Every row gives one point. To make a cloud, some directions were put in groups of two or more. Within a group, all points are equally far from the middle, so they leave a hole (a ring in 2 directions, a hollow ball in 3). The other directions are filled evenly. Then the cloud was stretched, turned, moved and blurred a little. Count the holes, and give their numbers of directions, smallest first.

Cloud (14 x 2):
[[ -8 -32]
 [  3 -26]
 [-35  52]
 [-26 -33]
 [-21  55]
 [ -8 -32]
 [-60  18]
 [-38  51]
 [-59  21]
 [  7  41]
 [ -2  49]
 [ 18  -2]
 [ -8  53]
 [ 10 -19]]
Holes: 1 (2)

Cloud:
[[ 11 -48]
 [ 41 -45]
 [-23  43]
 [ 14 -48]
 [-38  27]
 [-33 -12]
 [ 49 -39]
 [-19 -31]
 [ 60  -4]
 [ 24 -49]
 [-16 -33]
 [-19  45]
 [-16  47]]
Holes: 1 (2)

Cloud:
[[ 31  46   3]
 [ 19 -54  26]
 [ 18  37  16]
 [ -5   2 -17]
 [ 37  -8 -17]
 [-12  28  17]
 [ 31 -31  16]
 [  6 -11  28]
 [ 33 -22   0]
 [ -8  -3  15]
 [-14 -31   3]
 [ -3  14  29]
 [  8 -22  18]
 [  6  -5  50]
 [  2  32  13]
 [-30 -16 -48]
 [ 29  18  20]
 [ 17 -12  39]
 [-33  17 -15]
 [-30 -14  -3]
 [-12  -3   7]
 [-13 -60  13]]
Holes: 0

Cloud:
[[ -1  11 -11  19]
 [ 11  23  -5  28]
 [ 19 -27 -39  -1]
 [ 13  37  20 -41]
 [ 20  27 -25  14]
 [ 44   3   8   2]
 [-13  14  -7 -52]
 [ 30  -7  -9   7]
 [ 25 -26   7  36]
 [-30  26  -8  35]
 [ 16  10  14  36]
 [ 15 -38   0 -21]
 [ -3 -11 -60  -6]
 [-11   3  21  34]
 [ 44 -18 -22  31]
 [  2  12   3 -10]
 [-36  24 -16 -41]
 [ 10 -18  17  19]
 [ 11  35  25  13]
 [-14  -9  18  -5]
 [ 17 -28 -27  10]
 [  5 -26  15  15]
 [-13  33  -2  -6]
 [-11 -14 -45  10]
 [-13 -21 -37 -26]
 [  4 -31 -29 -12]
 [ 24  32  11   0]
 [-51 -16 -26 -37]]
Holes: 0

Cloud:
[[ 14  48  44  27]
 [ 12 -25   4   4]
 [-26 -34 -50 -15]
 [-18  58  -6  23]
 [-23  49 -35 -17]
 [-60  18 -38  40]
 [ 36   5  35 -36]
 [  5  24  -9   9]
 [  7   7 -13 -34]
 [-23  33 -47  11]
 [ 19  33   7   8]
 [-30  -7 -43 -37]
 [ 43  40  -4  -8]
 [ 24  47  19  -5]
 [ 18  32   3  31]
 [-23 -29  20   6]
 [-36  60  16  26]
 [-25  38 -33  15]
 [-11  -3  14  21]
 [  4   1 -49  -8]
 [-35 -10 -20  31]
 [-12 -27 -20 -55]
 [ 18 -18 -39 -23]
 [ -7  27  26 -34]
 [  6 -23 -46   3]
 [ 20   2  10  26]
 [-11  38 -32 -47]]
Holes: 0

Cloud, 46 rows:
[[-10  45  -9 -13  16 -15]
 [ 15 -24 -31 -37 -21   2]
 [-24   5 -21  29 -60  12]
 [  6  -5 -50  19  19   2]
 [-32  41   0  23   8  35]
 [-14  36 -18 -25 -42  36]
 [ -7  27 -19  17 -51  37]
 [-20 -33  18  37   3 -34]
 [  7  -3  32  27  28  23]
 [ -1  49  12  11 -26 -16]
 [-46 -17   9  -6  22 -13]
 [-37 -11   1 -34 -25  39]
 [-39  23  39   3  -8  -9]
 [ 12  -1 -52  14 -34  18]
 [ 30  12  -4 -27 -22  31]
 [  8 -30 -11 -42 -19   9]
 [-13  15 -30 -11 -25 -49]
 [-26   9  43  22  19  21]
 [-29  22  41  17 -37  -2]
 [  0 -27  18 -32 -26 -21]
 [ 16 -15   5 -41 -18  24]
 [-46  34 -15 -15  15  23]
 [  6 -27  30  27 -43  13]
 [-25  -6  17 -20   4  54]
 [ 21   6  43 -10  -5 -24]
 [ -1  26 -36 -41 -25  28]
 [-59   1 -35   0  12   7]
 [ -7  49 -12  -2  19  22]
 [-39 -26   5  21 -37 -31]
 [-46  -4 -10 -21 -47 -13]
 [ 14   7 -38  20 -49   8]
 [-19  29 -37 -20  23  -7]
 [  0  39 -21 -19  24  19]
 [-13  -4  47  26 -41   4]
 [-30  -6  30  54  -2 -10]
 [ 12  -2 -51  13 -37  12]
 [-30 -43 -14   4 -40  14]
 [ -6   7 -44  13  21 -27]
 [ 19 -17 -46   2 -36  -3]
 [-27   7  26 -11 -47  33]
 [-39 -28 -25  18 -34  33]
 [-27  29  12  49 -22 -14]
 [ -3  29  -5  37 -45 -18]
 [-35  13 -59 -26  -7  24]
 [-42 -36 -26  -5 -25  27]
 [ 18   0  21  24  30  26]]
Holes: 3 (2, 2, 2)
